Each row is a point. A path goes straight from each point to the next, and from the last back to the first. The post is the endless flat space through its rows: a point in 2 columns, a line in 3, a plane in 4, and so on, so that a path can go around it. How many times does the path go around the post? Going back the other way cancels.
In the rows, zero is written as 128.

Post (2 x 3):
[[106 113 159]
 [162 147 129]]
Path, 27 rows:
[[148 174 123]
 [107 145 192]
 [121 103 188]
 [ 90  81 153]
 [134 131 131]
 [ 71 111 177]
 [179 168 144]
 [162 147 153]
 [ 97 123 168]
 [ 89 120 146]
 [119 107 136]
 [211 146 136]
 [169 156 161]
 [ 86 127 162]
 [ 80 101 150]
 [165 111  99]
 [137 123 152]
 [157 171 162]
 [156 167 151]
 [149 132 178]
 [184 131 124]
 [174 136  81]
 [122 140 133]
 [140 170 166]
 [165 150 159]
 [150 105 132]
 [ 86  85 144]]
Times around: 1

Post:
[[106 143  75 117 112 126 117 134 131]
 [ 99 157 175 135 150 115 171  89 106]
 [134 145 193 143  95 119 193 103 138]
 [182 139 170 146 103 130 152 126 126]
 [106 153 122 132 132  93 128 148 119]
 [197  98 157 139  98 150 147 153 156]
 [106 155  90 124 127 130  86 122 158]
 [104 131  79 128 120  91 103 111 132]]
Path (31 x 9):
[[142 125 134 135 136  80 124 119 165]
 [136 127 188 142 115  95 189 183 167]
 [102 147 149 110 123 137 186  59 135]
 [ 85 166  81  99 157 130  65  83 126]
 [123  97 149 130 125 115 173 128 100]
 [153 133 167 150 112 120 177 116  96]
 [ 70 192 153 151 162 124 139  81 167]
 [159 150  84 136 105  99  93 147 143]
 [ 75 192  94 109 125 104 100 135 145]
 [170 147 180 132  74 125 148 134 112]
 [130  51 153 133  71 150 199 126 122]
 [111 125 200 132 112 125 144  56 171]
 [152  88  97 115 119  62 130 139 119]
 [139 166 131 115 136 131 142 127 138]
 [144 105 135  98 105 144 150  94 162]
 [158 112 159 135  82 112 128 156 126]
 [112  70 102 147  66 135 127 125 171]
 [ 96 201  78 149 123 131  95 110 112]
 [123 194 181 149 167 144 122 108 180]
 [116 129 140 126 103  76 185 129 116]
 [204 106 177 134 114 104 198 140 119]
 [193  80 153 133 121 108 176 147 137]
 [160 148 177 135  81 128 140 132 193]
 [ 65 171 125  99 179 126  79 119 120]
 [ 90  83  64 105 151 195  75 126 133]
 [ 59 146 114 108 143  70 105 123 104]
 [160 104 123 148  63 123 110 151 137]
 [102 174 152 138 116 152 166 117 127]
 [157 106 138 167  92  67 184 144 116]
 [119 187 133 139 161 128  92 121 151]
 [104 156 115 117 124  64 154 116 103]]
Times around: 3

Post:
[[104 120 139 120 168 128 137 128 100 165 162 155 138 135 179  81 125 201]
 [126 107 116 165 101 120 157 125 159 101  85  80 132 130 167 119 117 125]
 [ 96  99 154 124 134 143 149 163  63 137 164  71 146 143 149 160 123 124]
 [116 128 149 164 102 153 106 109 150 140 113 125 130  90 136  93  98 146]
 [133 133 155 147 118 170 123 122 165  53  93 117 172  72 149 134 144 121]
 [171 107 131 122 167 138 106 154 102  91 134 114 138 143 143 129 125 136]
 [112 137 121  83 136 132 145  92 207 173  81 102 100 100 113 139 125 184]
 [143 115 126  94 136  84 116 118 152 175  80 167 163  92 149 105 143 196]
 [131 124 102  90 140 129 139 180 141 109 123 124 137 147 132 145 112 135]
 [125 133  95 119 181  99 124 149  96 105 122 117 112 155 168 154 114  95]
 [159 127 131 124 168 100 152 150 117 138 130 141 132 148 155 104 135 110]
 [147 103 138 152 111 120 127 101 121  88 182 147 144 114  80 170 146 149]
 [113  81 132  41  79 171  56 150 116  70 177 100 130 108 158 115 175 114]
 [ 97  82 145 142 161  95 145 168  95 110 121 126 132 145 131 116 145 136]
 [ 93  70 143 175 100 170 138 119  77 144 176 100 145 191 155 157 194 125]
 [105  89 121 120 177 138 113 152 116 130 141  87 155 127 130 142 101 110]
 [ 96  99 169 115 130  85 148 131 152 152 106 112 118 166 170 134 100 151]]
Path (28 x 18):
[[167  86  90 121 121 107 146 140  88  89 138 127 167 132 156 132 118 148]
 [130 118 118 118 126  80 144 107 124 132 121 152 187  93 185  48  91 142]
 [ 84 100 140 178 156 103 145  67 118 168 190 159 130 179 144 130 172 196]
 [ 76 105  74 139  68 150 141 160 148  46 137  74 125  56  88 188 195 125]
 [ 93  93 132 139 119 157 125 133 101  50 157  80 106 135 155 168 132 144]
 [126  66 130 135  88 145 123 119  84 117 165 120 112 141 118 157 122 134]
 [109 117 145  95 184 112 104 132 101  89 129  93  78 180 157 168  68 119]
 [135 124 184 140 156 122 199 104 153 163 163 116 157 177 161  83 144 131]
 [100 161 123 146 165 155 109 117  56 172 171  94 117 120 146  91 167 134]
 [ 71 103 136 155 206  76 133 135 159 152 128 152 123 147  63 157 141 178]
 [ 99  45 124  85 126 107  94 219 108  64 121 124 147 103 114 119 141 188]
 [199  68 114 148 156 143 116 153  77 150 177 106 150 151  89 127 107 118]
 [109  66 150 113 107 171 118 147 129 115 159 149 152 177 128  52 118 208]
 [ 93 144 220 128 128  83 120  61  87 233 160 143  79 151 112 147 144 164]
 [ 98 116 124  60 151  92  82 152 135 104 115 131 120 123 169 134 155 137]
 [147  94 178 113  62 131 122 155 188  61 148 129 106  84 117  58 128 142]
 [151  58  94 129 181 148  97 152 107 146  78 114 172 113 148  97 142 164]
 [ 99 114 133 126 197 129 132 119  94  58 146 191 114 120 107 121 145 168]
 [172 101 103 130 149 115 158 133 110 108 128 152 186 145 129 143 170 131]
 [ 96 143 170 117 130 121 136  90 122 152 144  99 134 130 126 135 102 169]
 [ 89 171 136  87 125 158 135 188 146 110 163 117 141 139 157 126 132 130]
 [177 140 122 156 167  99 170 107 174 161 113 159  80 124 117 139 154 110]
 [ 66 110 152 111 104 155 155 125 160 147  83 114 125 108 181 122 157 155]
 [108 107 163  92 171 125 126 126 140 140  87 174 136 126 105 111 118 155]
 [ 80  78 113  92 142 134 115 155 147  78  93  73 143 134  91 127 143 130]
 [124 109 136 137 166 138  76 116 133 152 108 174 140 145 146  98 190 178]
 [ 52 114 134 122  96 188 133 187 133 134 194 101 115  64  93 118 155 105]
 [105  86 182  91 167 148  75 189 121 198 129 143 162 127 156  84  73 118]]
Times around: 5
